Rows are points. Each copy is the shape, with its points in the same order, turned, moved and blurred by noise. Say if it was mirrored as well.

Shape:
[[-6, 60],
[27, 29],
[-10, 32],
[-4, -18],
[25, -20],
[5, -26],
[4, 6]]
Copy 1:
[[-46, 5],
[-3, 22],
[-26, -9],
[23, -31],
[41, -2],
[38, -21],
[5, -5]]
Copy 1 is: only turned
Copy 2:
[[49, -28],
[36, 21],
[25, -17],
[-20, 24],
[-4, 50],
[-18, 23],
[10, 11]]
Copy 2 is: mirrored
Copy 3:
[[-58, 9],
[-21, 36],
[-31, -2],
[19, -5],
[28, 21],
[28, 0],
[-3, 6]]
Copy 3 is: only turned
Copy 4:
[[53, 25],
[39, -21],
[24, 15],
[-15, -15],
[0, -45],
[-14, -30],
[7, -11]]
Copy 4 is: only turned

Shape:
[[4, 11, -15],
[7, -14, -31],
[-14, 26, -13],
[0, -1, -7],
[-10, -27, -16],
[-40, -5, -10],
[-27, -27, -12],
[-12, 7, 57]]
Copy 1:
[[-13, -1, -8],
[-14, -5, -37],
[-4, 17, 6],
[-2, -10, -11],
[14, -10, -36],
[31, 17, -14],
[28, -3, -31],
[36, -37, 36]]
Copy 1 is: mirrored
Copy 2:
[[13, 9, -8],
[11, 21, 17],
[3, 19, -30],
[-2, 4, -1],
[-17, 18, 23],
[-33, 32, -11],
[-31, 24, 14],
[-40, -40, -31]]
Copy 2 is: mirrored
Copy 3:
[[10, -8, 16],
[32, -2, -3],
[0, -30, 20],
[4, -6, 3],
[19, -7, -24],
[1, -40, -18],
[11, -22, -32],
[-60, -3, -7]]
Copy 3 is: mirrored
Copy 4:
[[2, -1, 33],
[20, -24, 29],
[-16, 1, 35],
[11, -4, 20],
[15, -29, 6],
[-22, -28, 9],
[-2, -33, 0],
[-16, 38, -28]]
Copy 4 is: mirrored

Shape:
[[-4, 8, -4, -1],
[-18, -31, 8, -18],
[10, 15, -19, 33],
[21, -8, -24, -13],
[25, -53, -11, 29],
[4, 26, -13, -1],
[0, 25, 20, 9],
[-6, -6, 5, 7]]
Copy 1:
[[10, -1, -6, 5],
[27, -32, -7, -27],
[-16, 22, -17, 6],
[25, 25, 3, -17],
[-17, 12, -8, -60],
[12, 12, -5, 19],
[-8, -10, 11, 23],
[-1, -12, -6, -9]]
Copy 1 is: mirrored
Copy 2:
[[-9, -8, -21, -11],
[-26, -1, 23, -5],
[-13, -10, -52, 13],
[9, -31, -8, 10],
[-22, -3, -2, 59],
[1, -13, -38, -19],
[-1, 20, -31, -20],
[-17, 3, -12, 2]]
Copy 2 is: only turned
Copy 3:
[[-7, 12, 12, 12],
[-31, -8, -15, -13],
[22, -9, 26, 26],
[11, 11, 15, -19],
[25, -49, -5, -22],
[7, 24, 25, 18],
[3, 12, -5, 41],
[-5, -5, -6, 15]]
Copy 3 is: mirrored
Copy 4:
[[8, -5, -6, 10],
[-17, 31, -9, -5],
[3, -41, 12, 11],
[3, -16, -21, -21],
[-34, -14, 25, -43],
[20, -20, -14, 16],
[30, -2, 13, 18],
[0, 3, 8, 7]]
Copy 4 is: only turned

Shape:
[[-25, -4, 3, 2, -17, 6, 48, -12],
[-18, -55, -17, -17, -15, 20, 0, -20],
[13, 2, 10, 19, 9, -11, 9, 23],
[-17, -7, -27, -22, -14, 30, -28, -47],
[-30, -33, -8, -21, -27, 42, -30, -22],
[16, -14, 11, 11, -10, 0, 15, 20],
[17, -18, 18, -19, -16, -24, 33, -33],
[6, 5, 38, 2, 12, 43, -6, 14],
[-1, -2, 17, 15, 8, -4, -9, 7],
[-1, 12, 15, -18, 31, 5, -6, 13],
[6, 25, 15, -11, -1, -13, -8, 36],
[9, 0, 6, -3, 1, -20, 12, -28],
[-8, 12, 32, 10, -10, 2, 30, -28],
[-26, -17, 18, -15, 0, -25, -9, 30]]
Copy 1:
[[-6, -2, 19, -16, -10, 22, 53, 12],
[-54, 10, -6, -19, -38, 11, 22, -22],
[6, -7, -2, 16, 18, -3, 6, 6],
[-13, 14, -8, -38, -59, 36, -9, -26],
[-49, 5, 4, -44, -35, 34, -8, -27],
[-11, -15, 2, 7, 15, -3, 17, -7],
[5, -2, 31, 4, -32, -19, 43, -26],
[-2, 11, 6, -31, 40, 11, -4, -21],
[-3, 8, 10, 7, 9, 6, -7, 0],
[10, 17, -2, -25, 11, -16, -10, 5],
[14, -26, 7, -14, 14, -17, -17, 15],
[16, 8, 15, 8, -27, -2, 18, -12],
[16, 10, 40, -8, -1, 21, 33, -8],
[-29, -2, 22, -7, -2, -22, -9, 26]]
Copy 1 is: only turned
Copy 2:
[[-29, 9, 55, -13, -15, 12, 11, 9],
[-24, -20, 22, 10, -47, -2, -14, -35],
[-2, 3, 6, 7, 12, -6, -1, 36],
[-18, -1, 9, 20, -22, 37, 4, -60],
[-10, 3, 14, 18, -45, 27, -27, -47],
[-3, -2, 24, 15, -3, -7, -11, 30],
[-20, -34, 56, 2, 22, -6, 3, -9],
[17, -8, 9, 2, -9, 47, -26, 29],
[-12, 5, 4, 3, 11, 9, -18, 17],
[21, -7, -5, -24, 8, 19, -3, 11],
[30, 25, 8, -1, 22, -2, -8, 16],
[-22, -16, 23, 3, 26, 6, 6, -5],
[-27, -3, 48, -8, 17, 37, -5, 12],
[1, 17, 10, -29, 6, -24, -31, -3]]
Copy 2 is: only turned
Copy 3:
[[-24, 6, -5, -53, -13, 4, -9, -9],
[5, 4, 33, -36, 12, 15, -56, -22],
[9, -3, 1, 6, -31, -2, 3, 7],
[-10, 29, 18, -13, 58, 16, -37, -19],
[-27, 11, 47, -15, 36, 15, -52, -17],
[-1, -12, 4, -1, -31, 2, -13, -11],
[16, -9, -1, -37, -4, -17, 2, -50],
[-26, -20, 30, 13, -5, 25, 15, -1],
[0, 7, 24, 4, -12, -2, 6, 5],
[4, -21, 18, 2, 13, 4, 15, 19],
[-10, -22, -1, 21, -5, -26, 10, 18],
[16, 12, 1, -20, 2, -12, 8, -25],
[-18, 13, 6, -33, -9, -5, 22, -28],
[5, -19, 36, -9, -11, -37, -14, 23]]
Copy 3 is: mirrored
